Every row gives one point. Each copy is the shape, with its points in the same order, turned, moved and blurred by noise. Is it also mirrored, or only turned?

Shape, 7 rows:
[[ 0.27 -0.25]
 [-0.31 -0.43]
 [ 0.40 -0.33]
 [ 0.29 -0.16]
 [ 0.19  0.51]
 [-0.16 -0.03]
 [ 0.21  0.25]]
Copy 1:
[[ 0.01  0.35]
 [ 0.47  0.01]
 [-0.02  0.52]
 [-0.11  0.33]
 [-0.54 -0.19]
 [ 0.09 -0.10]
 [-0.38  0.02]]
Copy 1 is: only turned
Copy 2:
[[ 0.35  0.12]
 [-0.01  0.61]
 [ 0.52  0.11]
 [ 0.32  0.05]
 [-0.14 -0.45]
 [-0.10  0.19]
 [ 0.01 -0.26]]
Copy 2 is: mirrored
Copy 3 (7 x 2):
[[ 0.47 -0.23]
 [-0.08 -0.49]
 [ 0.57 -0.22]
 [ 0.44 -0.11]
 [ 0.25  0.52]
 [ 0.00 -0.04]
 [ 0.34  0.27]]
Copy 3 is: only turned
Copy 4 (7 x 2):
[[ 0.31  0.17]
 [-0.11  0.59]
 [ 0.51  0.16]
 [ 0.38  0.11]
 [-0.09 -0.46]
 [-0.12  0.18]
 [ 0.12 -0.27]]
Copy 4 is: mirrored

Shape, 8 rows:
[[ 0.41 -0.74  0.23]
 [ 0.17  0.22 -0.10]
 [ 0.05  0.36 -0.09]
 [-0.09  0.30  0.00]
 [ 0.21  0.14  0.25]
 [-0.32 -0.50  0.34]
 [ 0.05  0.19  0.43]
 [-0.11  0.23  0.18]]
Copy 1, 8 rows:
[[ 0.23  0.90  0.19]
 [ 0.10 -0.07 -0.15]
 [-0.03 -0.21 -0.21]
 [-0.14 -0.19 -0.04]
 [-0.15  0.18 -0.24]
 [-0.32  0.44  0.58]
 [-0.40  0.19 -0.18]
 [-0.29 -0.06 -0.02]]
Copy 1 is: only turned
Copy 2 (8 x 3):
[[-0.12 -0.80 -0.35]
 [ 0.30  0.07  0.02]
 [ 0.31  0.19  0.16]
 [ 0.20  0.14  0.28]
 [ 0.34 -0.24  0.18]
 [-0.43 -0.47  0.29]
 [ 0.32 -0.28  0.42]
 [ 0.18 -0.03  0.39]]
Copy 2 is: only turned
Copy 3, 8 rows:
[[-0.36  0.80  0.47]
 [ 0.21 -0.06  0.24]
 [ 0.20 -0.24  0.16]
 [ 0.05 -0.24  0.08]
 [-0.09 -0.07  0.47]
 [-0.67  0.30 -0.04]
 [-0.26 -0.21  0.43]
 [-0.15 -0.25  0.15]]
Copy 3 is: mirrored

Shape:
[[-0.21  0.35  0.20  0.30]
 [ 0.40  0.46 -0.18 -0.48]
 [-0.37  0.03 -0.35  0.25]
 [-0.02 -0.54  0.00 -0.02]
 [ 0.07  0.33  0.40 -0.48]
 [-0.02 -0.05 -0.27  0.05]
 [-0.12 -0.34  0.48 -0.27]
 [-0.36  0.25 -0.24 -0.12]]
Copy 1, 8 rows:
[[-0.34  0.14 -0.26  0.32]
 [-0.30  0.36  0.02 -0.71]
 [-0.22 -0.42 -0.02  0.15]
 [ 0.49 -0.06  0.17  0.06]
 [ 0.01  0.52 -0.44 -0.37]
 [-0.05 -0.14  0.13 -0.07]
 [ 0.55  0.30 -0.30  0.04]
 [-0.24 -0.26 -0.26 -0.17]]
Copy 1 is: mirrored
Copy 2 (8 x 4):
[[-0.12  0.14 -0.17 -0.45]
 [ 0.23 -0.65  0.25 -0.01]
 [-0.26  0.25 -0.29  0.22]
 [-0.03  0.45  0.41  0.35]
 [ 0.01 -0.36  0.47 -0.36]
 [ 0.04  0.10  0.04  0.29]
 [-0.15  0.25  0.78 -0.10]
 [-0.42 -0.09 -0.10  0.00]]
Copy 2 is: only turned
Copy 3, 8 rows:
[[-0.06 -0.13  0.34  0.22]
 [ 0.30  0.51 -0.51  0.53]
 [-0.43 -0.32 -0.16  0.11]
 [-0.04  0.02 -0.21 -0.53]
 [ 0.21  0.69  0.14  0.20]
 [-0.05 -0.04 -0.34  0.04]
 [-0.02  0.44  0.20 -0.54]
 [-0.47  0.16 -0.20  0.24]]
Copy 3 is: only turned
Copy 4, 8 rows:
[[ 0.65  0.09  0.00 -0.11]
 [-0.34  0.27  0.28 -0.44]
 [ 0.40  0.46 -0.33  0.30]
 [-0.04 -0.16 -0.64  0.11]
 [-0.02 -0.30  0.43 -0.16]
 [ 0.08  0.29 -0.32  0.00]
 [ 0.04 -0.58 -0.17  0.10]
 [ 0.15  0.34  0.08  0.24]]
Copy 4 is: only turned

Shape (12 x 6):
[[-0.30 -0.39  0.12  0.53  0.03 -0.21]
 [ 0.45  0.10  0.24 -0.10  0.17 -0.11]
 [ 0.16  0.11  0.29 -0.29  0.13  0.21]
 [-0.15  0.21 -0.03  0.64 -0.62  0.04]
 [ 0.00 -0.10  0.03 -0.24  0.15  0.16]
 [-0.21  0.35 -0.40  0.61 -0.35 -0.15]
 [-0.29 -0.23  0.00  0.85  0.29 -0.25]
 [ 0.12  0.14  0.18 -0.27  0.39 -0.11]
 [ 0.65  0.09 -0.23 -0.02 -0.37  0.42]
 [ 0.08  0.05 -0.25  0.14 -0.31 -0.15]
 [ 0.13 -0.07  0.29 -0.53  0.05 -0.25]
 [-0.23 -0.06  0.20  0.44  0.19 -0.35]]
Copy 1, 12 rows:
[[ 0.12  0.17 -0.01  0.53  0.34  0.20]
 [ 0.21 -0.15 -0.51 -0.34  0.04  0.24]
 [ 0.44 -0.23 -0.15 -0.36  0.11  0.08]
 [ 0.14  0.49  0.19  0.23  0.23 -0.64]
 [ 0.12 -0.31  0.05 -0.20  0.09  0.32]
 [-0.24  0.19  0.05  0.21  0.26 -0.70]
 [-0.11  0.17 -0.11  0.62  0.66 -0.01]
 [ 0.08 -0.37 -0.36 -0.25  0.19  0.22]
 [ 0.05  0.43  0.00 -0.82 -0.06 -0.10]
 [-0.19  0.13 -0.07 -0.04 -0.07 -0.26]
 [ 0.19 -0.38 -0.30 -0.17 -0.30  0.26]
 [ 0.13 -0.03 -0.30  0.55  0.40  0.03]]
Copy 1 is: only turned
Copy 2 (12 x 6):
[[-0.28 -0.06  0.08  0.24 -0.13  0.61]
 [-0.29  0.06  0.03  0.06  0.42 -0.29]
 [-0.07  0.28 -0.11  0.16  0.17 -0.38]
 [ 0.34  0.37  0.19 -0.25  0.19  0.75]
 [-0.05  0.07 -0.22  0.17 -0.03 -0.20]
 [ 0.13  0.17 -0.17 -0.50  0.16  0.75]
 [-0.52 -0.09 -0.15  0.18  0.08  0.86]
 [-0.40  0.13 -0.25  0.05  0.17 -0.33]
 [ 0.65 -0.11  0.06 -0.08  0.52 -0.20]
 [ 0.14 -0.01  0.06 -0.33  0.05  0.20]
 [-0.29  0.07  0.16 -0.03 -0.10 -0.52]
 [-0.51  0.08  0.01  0.03  0.05  0.52]]
Copy 2 is: mirrored
Copy 3 (12 x 6):
[[ 0.41  0.55  0.00  0.43 -0.14 -0.03]
 [-0.37 -0.08  0.29  0.21 -0.05  0.29]
 [-0.43 -0.03 -0.07  0.22 -0.02  0.32]
 [ 0.41 -0.13 -0.15  0.60 -0.53 -0.29]
 [-0.17  0.03 -0.18  0.04  0.14  0.23]
 [ 0.43 -0.13  0.05  0.29 -0.31 -0.62]
 [ 0.29  0.67  0.22  0.67 -0.04 -0.31]
 [-0.60  0.16  0.11  0.02  0.02  0.19]
 [ 0.09 -0.72  0.20  0.20 -0.02  0.19]
 [ 0.22 -0.19  0.20 -0.03 -0.23 -0.09]
 [-0.37  0.09  0.03 -0.26 -0.20  0.45]
 [-0.03  0.63  0.02  0.32 -0.23 -0.17]]
Copy 3 is: mirrored
Copy 4 (12 x 6):
[[ 0.66  0.41  0.00  0.12 -0.23 -0.24]
 [ 0.05 -0.12  0.14 -0.57  0.12 -0.06]
 [-0.02 -0.31  0.08 -0.17  0.19  0.03]
 [ 0.80 -0.25 -0.46 -0.20 -0.62 -0.41]
 [-0.02 -0.18  0.18 -0.02 -0.02  0.00]
 [ 0.42  0.06 -0.63 -0.34 -0.75 -0.29]
 [ 0.71  0.62 -0.22 -0.02 -0.31  0.01]
 [-0.12 -0.01  0.00 -0.26  0.27 -0.01]
 [ 0.08 -0.64  0.18 -0.59 -0.60  0.03]
 [ 0.14 -0.13 -0.12 -0.30 -0.51 -0.33]
 [-0.28 -0.19  0.22 -0.19  0.25 -0.46]
 [ 0.48  0.40 -0.24 -0.11  0.00 -0.22]]
Copy 4 is: mirrored

Shape:
[[ 0.08 -0.17 -0.13 -0.09 -0.50 -0.28  0.10  0.53]
 [ 0.31 -0.61 -0.24 -0.23 -0.17 -0.15 -0.34  0.33]
 [ 0.32 -0.22 -0.45  0.06  0.14 -0.34 -0.17  0.19]
 [ 0.22  0.34  0.01 -0.04 -0.35  0.34  0.06  0.08]
 [-0.34  0.37  0.03  0.06  0.10  0.24 -0.05 -0.35]
 [ 0.14 -0.35 -0.49  0.07  0.00 -0.26 -0.16 -0.23]
 [ 0.33  0.05  0.17 -0.36 -0.34 -0.11  0.29 -0.02]
 [-0.02  0.27  0.54  0.36  0.54  0.28  0.25  0.37]
 [-0.15  0.21  0.10 -0.36 -0.18 -0.22  0.01  0.15]
 [ 0.41 -0.30 -0.01 -0.08 -0.21 -0.33  0.08  0.12]
 [-0.39  0.37  0.08  0.38  0.17  0.29  0.63 -0.08]
 [ 0.29 -0.21 -0.48  0.24  0.32 -0.65 -0.43 -0.14]
 [ 0.02  0.67  0.07  0.33  0.37  0.20  0.28  0.29]
 [-0.39  0.64  0.37  0.63 -0.16  0.20  0.09 -0.37]]
Copy 1:
[[-0.57 -0.15  0.23  0.37 -0.34  0.20 -0.12  0.24]
 [-0.28 -0.78  0.17  0.39 -0.30  0.05 -0.38  0.44]
 [-0.21 -0.36  0.16  0.27 -0.27 -0.42 -0.13  0.48]
 [-0.20 -0.02 -0.05  0.18 -0.24  0.06  0.08 -0.44]
 [ 0.37  0.24 -0.22 -0.24 -0.19 -0.03 -0.22 -0.25]
 [-0.03 -0.30 -0.16  0.36 -0.20 -0.34 -0.44  0.47]
 [-0.55 -0.29 -0.29  0.01  0.07  0.12  0.11  0.02]
 [ 0.33  0.10  0.63 -0.25  0.37  0.06  0.32 -0.20]
 [-0.40 -0.01 -0.03 -0.31 -0.29  0.21 -0.12  0.04]
 [-0.51 -0.40  0.02  0.25  0.03  0.02 -0.14  0.27]
 [ 0.28  0.66  0.00  0.02  0.21  0.16  0.24 -0.05]
 [-0.10 -0.31  0.12  0.09 -0.19 -0.79 -0.51  0.64]
 [ 0.14  0.32  0.37 -0.17  0.00 -0.24  0.45 -0.23]
 [ 0.23  0.69  0.06 -0.05  0.23 -0.06 -0.35 -0.57]]
Copy 1 is: only turned
Copy 2 (14 x 8):
[[-0.20  0.32 -0.41 -0.52 -0.06  0.15  0.19  0.32]
 [-0.18  0.64 -0.21 -0.42 -0.20  0.39 -0.45  0.26]
 [ 0.03  0.37  0.05 -0.02 -0.32  0.28 -0.19  0.50]
 [ 0.29 -0.06 -0.56 -0.11 -0.12 -0.02  0.03 -0.27]
 [ 0.08 -0.31 -0.02  0.23  0.31  0.01 -0.04 -0.36]
 [ 0.04  0.27  0.12 -0.01 -0.04 -0.06 -0.44  0.50]
 [-0.10  0.33 -0.27 -0.27 -0.26 -0.35  0.06 -0.17]
 [-0.35 -0.67 -0.04  0.22 -0.55  0.44  0.21 -0.37]
 [-0.10  0.33 -0.12 -0.13  0.09  0.00  0.26 -0.23]
 [-0.21  0.35 -0.26 -0.22 -0.40 -0.05 -0.12  0.25]
 [-0.02 -0.87  0.03 -0.03  0.04 -0.10  0.26 -0.12]
 [-0.07  0.45  0.21  0.43 -0.18  0.21 -0.33  0.64]
 [ 0.17 -0.62 -0.10  0.31 -0.32  0.24  0.44 -0.16]
 [-0.16 -0.79 -0.43  0.54  0.31 -0.18  0.05 -0.26]]
Copy 2 is: only turned
Copy 3, 14 rows:
[[ 0.53 -0.37  0.22 -0.01 -0.09  0.20 -0.41 -0.02]
 [ 0.29 -0.07 -0.02 -0.16  0.41  0.17 -0.78 -0.12]
 [ 0.08 -0.01  0.22 -0.24  0.16 -0.07 -0.48 -0.53]
 [ 0.38  0.08 -0.03  0.25  0.05  0.22  0.31 -0.11]
 [-0.35  0.08 -0.03 -0.02 -0.01 -0.11  0.49  0.06]
 [-0.19  0.25  0.13 -0.13  0.01  0.02 -0.53 -0.36]
 [ 0.16 -0.25 -0.06  0.23  0.12  0.62  0.03 -0.21]
 [-0.05 -0.55  0.10  0.40  0.55 -0.50  0.44 -0.18]
 [ 0.09 -0.37  0.08 -0.23  0.05  0.31  0.13  0.05]
 [ 0.13 -0.19  0.17  0.14  0.22  0.36 -0.47 -0.32]
 [-0.27 -0.39 -0.07  0.50 -0.28 -0.38  0.52 -0.16]
 [-0.31  0.16  0.57 -0.37  0.23 -0.08 -0.51 -0.56]
 [ 0.11 -0.30  0.19  0.24  0.13 -0.44  0.71 -0.38]
 [-0.33  0.10  0.46  0.53 -0.17 -0.18  0.72  0.26]]
Copy 3 is: only turned

Shape (15 x 9):
[[-0.12  0.52 -0.07 -0.11  0.06 -0.28  0.31  0.48  0.10]
 [-0.19 -0.36 -0.15 -0.58  0.60  0.39  0.30 -0.38  0.06]
 [-0.51  0.38  0.27 -0.10 -0.41  0.14  0.45  0.53 -0.12]
 [-0.12 -0.07 -0.26 -0.02 -0.22  0.16 -0.05 -0.28 -0.05]
 [-0.42  0.18  0.53  0.00 -0.06 -0.29  0.05  0.49  0.29]
 [-0.19 -0.60 -0.30  0.15  0.59  0.35  0.51 -0.26  0.19]
 [-0.27  0.63  0.32  0.09  0.11 -0.07  0.55  0.33  0.38]
 [ 0.30 -0.06  0.07 -0.06  0.04  0.27 -0.07 -0.02 -0.25]
 [-0.17  0.35 -0.12  0.39  0.21  0.03 -0.52  0.18 -0.27]
 [-0.09  0.00 -0.10  0.13  0.22  0.14 -0.05 -0.46 -0.38]
 [ 0.04 -0.05 -0.36  0.11  0.25  0.53 -0.30  0.04  0.10]
 [ 0.15  0.02  0.01  0.17 -0.02  0.06  0.05 -0.06  0.08]
 [-0.18  0.50  0.53  0.14  0.07 -0.05  0.47  0.74  0.03]
 [-0.13  0.06  0.01 -0.03  0.10  0.58 -0.09 -0.45 -0.10]
 [-0.34  0.42  0.29  0.00 -0.09 -0.19  0.46  0.75 -0.13]]
Copy 1 (15 x 9):
[[ 0.07  0.11 -0.25 -0.27  0.08  0.43  0.11 -0.55 -0.18]
 [-0.73 -0.09 -0.10  0.19 -0.12  0.28 -0.06  0.70 -0.15]
 [ 0.13  0.53  0.21 -0.52 -0.01  0.40  0.23 -0.50  0.34]
 [ 0.08  0.03 -0.15 -0.20 -0.07 -0.25  0.00  0.26  0.06]
 [ 0.24  0.23  0.35 -0.39  0.03  0.50 -0.43 -0.46 -0.23]
 [-0.79 -0.42 -0.10 -0.06 -0.48  0.07 -0.29  0.32 -0.01]
 [-0.21  0.53 -0.08 -0.36 -0.19  0.34 -0.19 -0.79 -0.13]
 [ 0.02 -0.02  0.12  0.29 -0.06 -0.28  0.07 -0.03  0.07]
 [ 0.43 -0.13  0.03 -0.37 -0.24 -0.24  0.31 -0.22 -0.61]
 [-0.23  0.00  0.03 -0.17 -0.09 -0.45  0.18  0.08 -0.30]
 [ 0.20 -0.15 -0.22 -0.03 -0.53 -0.11  0.07  0.28 -0.22]
 [ 0.05 -0.02 -0.10 -0.09 -0.19 -0.27 -0.16 -0.11 -0.04]
 [ 0.02  0.31  0.28 -0.30 -0.17  0.48  0.05 -0.95 -0.05]
 [-0.16  0.30  0.00 -0.07 -0.35 -0.43  0.02  0.36 -0.12]
 [ 0.04  0.26  0.27 -0.42  0.05  0.57  0.19 -0.77  0.09]]
Copy 1 is: mirrored
Copy 2:
[[-0.27  0.33 -0.18  0.07  0.02 -0.50 -0.20 -0.20 -0.30]
 [-0.26 -0.46 -0.50 -0.72 -0.03 -0.07  0.54  0.37 -0.20]
 [-0.56  0.15  0.26  0.16  0.15 -0.04 -0.16 -0.17 -0.81]
 [ 0.12 -0.52 -0.01 -0.14 -0.03  0.19 -0.04  0.03 -0.23]
 [-0.49  0.06  0.59 -0.10  0.07 -0.65  0.05 -0.36 -0.22]
 [-0.05 -0.45 -0.38 -1.03  0.58  0.07  0.11  0.25 -0.25]
 [-0.42  0.19 -0.02  0.10  0.52 -0.70  0.15 -0.29 -0.43]
 [ 0.03 -0.05  0.07 -0.21  0.14  0.23  0.17  0.30  0.03]
 [ 0.14 -0.09  0.28  0.06  0.17 -0.38 -0.49  0.58  0.01]
 [ 0.33 -0.28  0.02 -0.37  0.13  0.01  0.12  0.47 -0.40]
 [-0.05 -0.29 -0.16 -0.18  0.32  0.04 -0.18  0.48  0.13]
 [ 0.11 -0.05  0.07 -0.21  0.26 -0.05  0.06 -0.03 -0.08]
 [-0.52  0.55  0.24  0.11  0.36 -0.47 -0.01 -0.19 -0.59]
 [ 0.03 -0.53  0.15 -0.13  0.23  0.15  0.31  0.52 -0.20]
 [-0.46  0.52  0.22  0.06  0.04 -0.35 -0.22 -0.28 -0.70]]
Copy 2 is: mirrored
Copy 3, 15 rows:
[[-0.19  0.32 -0.19  0.00  0.24  0.52  0.02  0.11  0.28]
 [ 0.08 -0.61 -0.24  0.78 -0.12  0.23 -0.60 -0.27 -0.04]
 [-0.28  0.35  0.16  0.43 -0.06  0.50  0.36  0.29  0.20]
 [ 0.12 -0.02  0.12  0.49  0.01 -0.08 -0.06 -0.47 -0.17]
 [-0.24  0.01  0.44 -0.03  0.03  0.24  0.10  0.36  0.35]
 [ 0.06 -0.76 -0.37  0.66  0.40 -0.01 -0.30 -0.07 -0.34]
 [-0.17 -0.02 -0.15 -0.20  0.00  0.68  0.37  0.27  0.06]
 [-0.27  0.10 -0.16  0.37 -0.22 -0.35 -0.30 -0.10 -0.21]
 [ 0.09  0.41  0.24 -0.05  0.26 -0.09 -0.39  0.07 -0.50]
 [-0.27 -0.10  0.12  0.28  0.04 -0.11 -0.39 -0.39 -0.54]
 [ 0.48  0.04 -0.21  0.41 -0.01 -0.26 -0.37  0.04 -0.40]
 [-0.10 -0.07 -0.08  0.11  0.01 -0.23 -0.01 -0.13 -0.14]
 [-0.50  0.18 -0.11 -0.06  0.06  0.35  0.24  0.58  0.17]
 [ 0.07 -0.15  0.10  0.51 -0.39  0.03 -0.25 -0.26 -0.59]
 [-0.43  0.35  0.02  0.18  0.18  0.50  0.24  0.44  0.32]]
Copy 3 is: only turned
